Rows are points. To make a cloud, some directions were put in groups of two or more. Within a group, all points are equally far from the middle, so they leave a hole (a ring in 2 directions, a hollow ball in 3). The other directions are filled evenly. Then the cloud was stretched, turned, moved and blurred a little. Count the holes, and give their numbers of directions, smallest first.
(in the rows, 128 means zero)

Cloud:
[[124  84]
 [183 162]
 [ 95 101]
 [134  81]
 [126 192]
 [143  82]
 [ 83 128]
 [104 184]
 [172  96]
 [189 125]
 [183 163]
 [188 120]
 [ 85 119]]
Holes: 1 (2)

Cloud, 28 rows:
[[187 141 114 129]
 [118  93  74 178]
 [190 129 153 126]
 [188 164 139 185]
 [183 155 131 123]
 [109 110 116  85]
 [102 119 180 152]
 [218 114 130 119]
 [ 79  88 108 163]
 [161 110 145 146]
 [155  96  81 120]
 [139 177 129  62]
 [159 186 130  98]
 [ 21 150 114 141]
 [ 84 122 164 161]
 [ 64 174  92 128]
 [ 68  99 128 121]
 [121 177 157  76]
 [ 99  93  67  84]
 [113 101 111 118]
 [213 197 151  84]
 [162 115 138 171]
 [138 122 189 138]
 [ 66 117 111  81]
 [133 131  65 137]
 [ 65  85 123 148]
 [218 110 128  95]
 [184 159 163 195]]
Holes: 0

Cloud:
[[139  64 148 153  58  98]
 [116  72 161 165  63 124]
 [141 144 113 119 170 156]
 [108 123 101 112  33 136]
 [135 159 174 184 117 138]
 [115  77 192 112  68  84]
 [148 120 200 125 109  57]
 [162  77  81 150  79  86]
 [170 114 170 140 155 173]
 [169 125 189 150  99  74]
 [192 109 132 143 130 187]
 [186 108 139 108  62  75]
 [156 127 187 111 165 125]
 [138 151  84 153  59 172]
 [210  91  93 163 116 123]
 [100 116 190 136  54 138]
 [126  63 139 171  70 145]
 [126  63 170  83  69 116]
 [101  95 193  95  91 158]
 [181  44  79 122 133 115]
 [107 126 186 110 137 173]
 [118 159  87 156  75 163]
 [138  91 127 103 179  83]
 [143  86 157 120 191  89]
 [ 70  97 147  97 136 146]
 [138  41 130  90  96 146]
 [123  95 184  95 146  60]
 [125 100 112  75  98  65]
 [115 110 101 119  30 132]
 [ 75 112 160 102 137 160]
 [173  89 172  96  78  73]
 [150 120 140 175  71 184]
 [129  75 161 135  47 101]
 [107 177 182 102 116 135]
 [191 120 116 170 105 185]
 [164 175 121  99  48 150]
 [106 186 123 133  78 140]
 [118 120 172 157  50 157]
 [160 137  78 141 155 166]
 [137  26 159 118 134 123]
 [183 115 162 188 131 121]
 [162 115 171 147 161 171]
 [194 137 133 171  82 152]
 [102  77 169  91 147  70]
 [154 140  69 157 123 182]
 [181 168 111 108  68 108]
 [167 164 111 102  86  85]
 [176 129 173 182 117 105]
 [102  62 175  97 154  81]
 [142 180 113  89  59 152]
 [125  96 153 182  86 177]
 [116 193 140 105  92 129]
 [150 179 100 151  93 124]
 [187  70 106 160  87  92]
 [163 168 112 103  88  88]]
Holes: 3 (2, 2, 2)

Cloud (85 x 8):
[[ 88 147 137  73 164  69 102 164]
 [185 102 167 170 112 156 161  96]
 [151 144 164 176 217 159  85  87]
 [156 119 131 115  58 129 159 164]
 [162 111 105 131 173  79 101 193]
 [ 72  94 162 149 210 171 154 120]
 [148 118  63 188 152 190 130 130]
 [181 122 150 154  75 158 154 116]
 [117 154 118 142  58 144 125 112]
 [141 181 115 124 193 106 157 213]
 [147 138 201  94 147  53 169 176]
 [156 127 150 101 100 178  73 119]
 [144 204 121  73 151 130 102 181]
 [103 172 205 116 162 130  58 138]
 [136  77 120  65 114 117 159 127]
 [174 161 218 132 177  93 122 165]
 [ 88 169 140 206 156 143 113 159]
 [143 218 168 152 145 148 145 172]
 [203 104 151 167 143 127 115  71]
 [183  90 164 156 184 127  64  90]
 [182 112 134 195  91 134 134 136]
 [196 141  63 145 104 129 131 109]
 [ 85 103 122 105 119 113 165 100]
 [ 57 145 186  82 198 110 142 163]
 [128 196 162 170 125 149 180 161]
 [104 123 114 118 190 105 101 220]
 [176 110 166 134 196  82  96 146]
 [108  74 137  89 177  87  99 164]
 [ 66 115 163 110 173 174 163 101]
 [153  93 111 206 120 184 131 124]
 [ 74 168 171 128  93 104 132 174]
 [ 99  82 127 184 145 208 152 151]
 [114 112  88 169 100 188  86  95]
 [149 130 141 144 124  76 187 119]
 [105 119 172 183 171  75 156 146]
 [131 100 134  89 187 124  57 107]
 [134 176 163  87 194 128 167 144]
 [183 131 112  99  88 174 112 132]
 [130 111 170 181 152  73 170 141]
 [125 121  95 162 161  67 100 137]
 [117  59 155 134 197 189 117  93]
 [138 174 127  78 138  67 158 216]
 [109 184 100 159 213  97  94 163]
 [132 179 199 127  86  76 137 163]
 [123  62 176 120 143 191 101  92]
 [132  98 191  55 161 126 113 131]
 [131 189 183 164  86  84 156 108]
 [ 74 170 110 186 188 106 108  86]
 [ 66 168 197  86 184 108 146 150]
 [166 101  88 138 161  98  70 161]
 [130  98 103  75 169 130  65 154]
 [ 83 125 150 137 215  80 134 179]
 [146  66 164 132 208 163  90 107]
 [125 149  82 100  96  90  92 113]
 [ 93 130 151 152 220  96 168 179]
 [ 86 156 113 141 107 196 129 117]
 [135 114 146 212 112 119 131 147]
 [144 176 166 125 151  39 156 155]
 [154  62 145 180 150 129 153  96]
 [140 145 166  97 126 199 117 138]
 [206 147 102  98 146 151 110 164]
 [ 82 169 216  90 169 121 183 165]
 [140 163 176  90 144 172 161 209]
 [105 105 146 111 119 148 164  73]
 [132 122 183  63 115 132 127 219]
 [117 124  66 124  99 120  78 107]
 [160 126 144  86 124 114  96  70]
 [133 174 174  92 100 100 103 192]
 [141  90 103 158 177 161  74  47]
 [118 114  81 132 102 117  71 137]
 [141  84 210  80  99 119 139 150]
 [163 128 193 108 147 177 157 111]
 [175 159 138  85 148 158 136 206]
 [157 150 201 135 212 104 134 164]
 [124  81 163 185 172 209 141 127]
 [ 98 101 134 119 119 104 120  77]
 [ 83 105  68 165 169 147 147 127]
 [149  90  58 139 151 156  60  88]
 [107  98 207 125 202 160  94 157]
 [123 231 120  97 136  88 122 191]
 [127  48  69 151 153 147 142 128]
 [208 124 152 119 135 152 115 191]
 [143 126 108  75 127 202 131 155]
 [124  64 154 125 166 174  94  72]
 [116 137 157 103 109  71 116  92]]
Holes: 3 (2, 2, 3)

Cloud (107 x 9):
[[ 94 146 100 129  91 164  84 147  88]
 [140 119  85 105 204 133 149  97 164]
 [ 39 174 121  73 108 124 112 106  82]
 [140 129  75 101 130 114  99  99 101]
 [184 156 109 157 164 135  96 157 122]
 [112  90 139 104 114 113 164 108  78]
 [ 83 154  96 184 105  55 176 117  94]
 [ 80 101 108 120 119 136 118 128  58]
 [133 116  79 145  74 112  70 147  77]
 [ 94 152 111 145  70  51 112 191  49]
 [101 102 145  78 146 128 152  97 118]
 [122 162 120 174 204  97  82  97 146]
 [ 89 108 151 159 185 106 145 128  41]
 [141 149 123 123 160  73 129 122  96]
 [128 125 131 133 144  98 159  57 146]
 [ 94 144  86 173  94  85 149 131  93]
 [154  90  96 173 140 102 114 158  80]
 [153 132 116 142  55 124 109 233  33]
 [149 177 106  76 127 125  91 138 109]
 [135 128 127  87 155 115 162 110 141]
 [108 168 122 182 153  83  98 129  65]
 [103 141 142  96 140  84  72  97 137]
 [ 93 124 154 127 132 126 105 102 142]
 [ 80 114 128 135  83  93 160  98 112]
 [144 107 114 190 156 105  95 125  81]
 [115 123 132 120  83 110 125  97  85]
 [ 79 130  82 158 219 112 143  99 145]
 [131 137 118 166 150  47 142 150 144]
 [145 180 117 151 185 104 157 144 162]
 [126  83  99 178 115  80 136 156 103]
 [ 63 155  53 160 177  91 108 127 111]
 [149 184 139 145 130  98 111  95 100]
 [108 114 102 151  68  74 143 139  85]
 [ 71 166  99 112  58  55 128  74 101]
 [122 164 134 125 136 126 109 177 119]
 [134 153  67 117 189  83 121  81 121]
 [127 162  80 125 145  94  73 160  74]
 [ 96 162  51 135 147 137  72 113 119]
 [ 84 146 156 126  66  77 115 149  50]
 [163 120  91 126 168 109 112 164  88]
 [131 134 108 155 131 125  97  53 133]
 [129 129  79 170  98  65  81 166  49]
 [ 64 106 105 123 106  86 116 153  63]
 [124 140  83  89 191 110 135 100 117]
 [141 145 112 165 195 169 119 137 124]
 [159 146 120 135 106  77  85 146  28]
 [ 81 158 161 111  46  36 142 173  28]
 [119 112 139 139 132  88 152 124  92]
 [116 152  96 133 116  93  76 164 100]
 [105 182  93 162 107  93 124 177  39]
 [ 71 178  98 170 157  66 105 134  96]
 [146 153 118 163 189 140  99 138 120]
 [134 128 106 111 145 155 111  98  99]
 [132 102 125 156 127 114 138 177  87]
 [ 67 131 143 112  83  88 111 129  55]
 [ 81 153 140 124  90  73 103 206  45]
 [114 150 127 164  66  59  97 188  46]
 [123 153  83 108 144  89 105 132  96]
 [ 80 148  74 120 128 101  95 149  62]
 [ 92 123  97  76 131 111 135 155  96]
 [ 80 148 110 167  64  58  66 134  66]
 [100 123 110 188 132  85 141 135 123]
 [ 89 100 105 116 127  80 129 150  84]
 [ 57 135 136 132 132 126  91 127 138]
 [ 86 160  92 147 111 101 131 172 109]
 [149 149  80 131  77 100  97 143  80]
 [ 83 122 122 158 182 146 145 136  59]
 [152 142 154 120 128 103 121 136 103]
 [112  88 118 129 137  51 114  89  87]
 [ 68 135 163  88  97  89 103 117  92]
 [115 160  77 142 183 116 134 141 136]
 [109 118 163 145 173 101 170  92  96]
 [103 121 162 140  82 115 100 147  95]
 [ 87  87  96  97  70 102 129 134  92]
 [147 126  69 179 175 139  88 143 118]
 [151 163 112 104 157  96  94 147 150]
 [ 79 132 118 140 249 141 140 108 114]
 [ 84 124  61 178 135 152 103 170 107]
 [ 71 143 138  84 147  80 144  75 124]
 [115  97  58  96 168 126 124  96 119]
 [ 87 147 131 151 111 145 112 109  72]
 [129 154 154 108 119  44 157  83  61]
 [ 99 141 159 119 166 106  63 127  82]
 [ 81  80 146 158 183  47 118  93 103]
 [134 179 106 175  93  91 130 139 147]
 [ 87 132  89 119 167 109 108 129 106]
 [100 150  92 104  96  89 126 204  32]
 [ 59 163 162 163 107  91 155 146 100]
 [118 105 139 164 167 120  73 115 167]
 [135 110 107 167 204 162  70  99 136]
 [ 99 160  58 124 149 120 122 103 106]
 [111 113  95 120 159 126  94 116 174]
 [ 66  91 106  88 113 130 112 153  72]
 [131 167 127 188 108  72 119  90 145]
 [ 92  93 126 105 164  86 157  72 161]
 [110 186 140 175  63 110 141 167  89]
 [ 90 223 146 141 106  81 103 162 103]
 [ 62 128 144 118  87 107  80  88 123]
 [ 73 131 156  95 147 120  93  54 143]
 [ 98 138  86 111 104  33 143 128 106]
 [124 128 148 115 149 123 165 128 110]
 [133 166 133  95  95 126 105  99  70]
 [166 167  75 142 138 131  84 138 117]
 [ 99 170 117 166  90  69  90 155 119]
 [ 75 138  96  92 124 157 120 139  75]
 [128 106  78 106  45  92 126 144  63]
 [161 139  73 116 167 107 149  95 161]]
Holes: 0
